Each row is a point. Each copy is the shape, with its points in the same order, stretched, turned, moved and blurred by noise. Some copies are also mirrored. Which?

Shape, 5 rows:
[[-0.28  0.18]
 [-0.28 -0.41]
 [-0.18 -0.13]
 [-0.11  0.18]
 [ 0.59  0.27]]
Copy 1 (5 x 2):
[[-0.21  0.19]
 [ 0.10  0.56]
 [ 0.06  0.27]
 [-0.04  0.07]
 [ 0.35 -0.45]]
Copy 1 is: mirrored
Copy 2 (5 x 2):
[[ 0.09 -0.33]
 [-0.45 -0.34]
 [-0.17 -0.24]
 [ 0.12 -0.17]
 [ 0.31  0.58]]
Copy 2 is: mirrored

Shape, 10 rows:
[[ 0.37  0.21 -0.04  0.20]
 [-0.52  0.11  0.00  0.05]
 [ 0.15  0.07  0.04  0.00]
 [-0.43  0.19  0.21  0.42]
 [ 0.08  0.12  0.23  0.55]
 [ 0.08 -0.18 -0.23 -0.04]
 [-0.13  0.71  0.14  0.18]
 [ 0.42  0.28 -0.11  0.30]
 [-0.38  0.07 -0.58  0.04]
 [-0.33  0.03  0.10 -0.33]]
Copy 1:
[[-0.32 -0.01  0.19  0.05]
 [ 0.46  0.16  0.06  0.29]
 [-0.04 -0.01  0.08 -0.16]
 [ 0.44  0.03  0.38  0.47]
 [ 0.07 -0.22  0.49  0.35]
 [-0.11 -0.14 -0.32  0.05]
 [ 0.01  0.53  0.57  0.21]
 [-0.47  0.03  0.27  0.19]
 [-0.08  0.27 -0.50  0.57]
 [ 0.34  0.23 -0.10 -0.07]]
Copy 1 is: mirrored
Copy 2, 10 rows:
[[ 0.32  0.11  0.15  0.31]
 [-0.27  0.32  0.01 -0.45]
 [ 0.14  0.00  0.09  0.01]
 [-0.31  0.46  0.34 -0.16]
 [-0.09  0.27  0.44  0.32]
 [-0.07 -0.08 -0.31  0.05]
 [ 0.39  0.57  0.47 -0.18]
 [ 0.37  0.20  0.13  0.47]
 [-0.11  0.38 -0.60 -0.15]
 [-0.09  0.00  0.00 -0.61]]
Copy 2 is: only turned
Copy 3, 10 rows:
[[ 0.43  0.04 -0.23  0.37]
 [-0.10  0.41  0.20 -0.17]
 [ 0.16 -0.03 -0.04  0.23]
 [-0.07  0.75  0.04  0.19]
 [ 0.22  0.52 -0.11  0.62]
 [ 0.27 -0.11  0.33  0.13]
 [ 0.18  0.48 -0.57 -0.08]
 [ 0.60  0.11 -0.29  0.39]
 [ 0.41  0.26  0.43 -0.37]
 [-0.29 -0.02  0.13 -0.21]]
Copy 3 is: mirrored
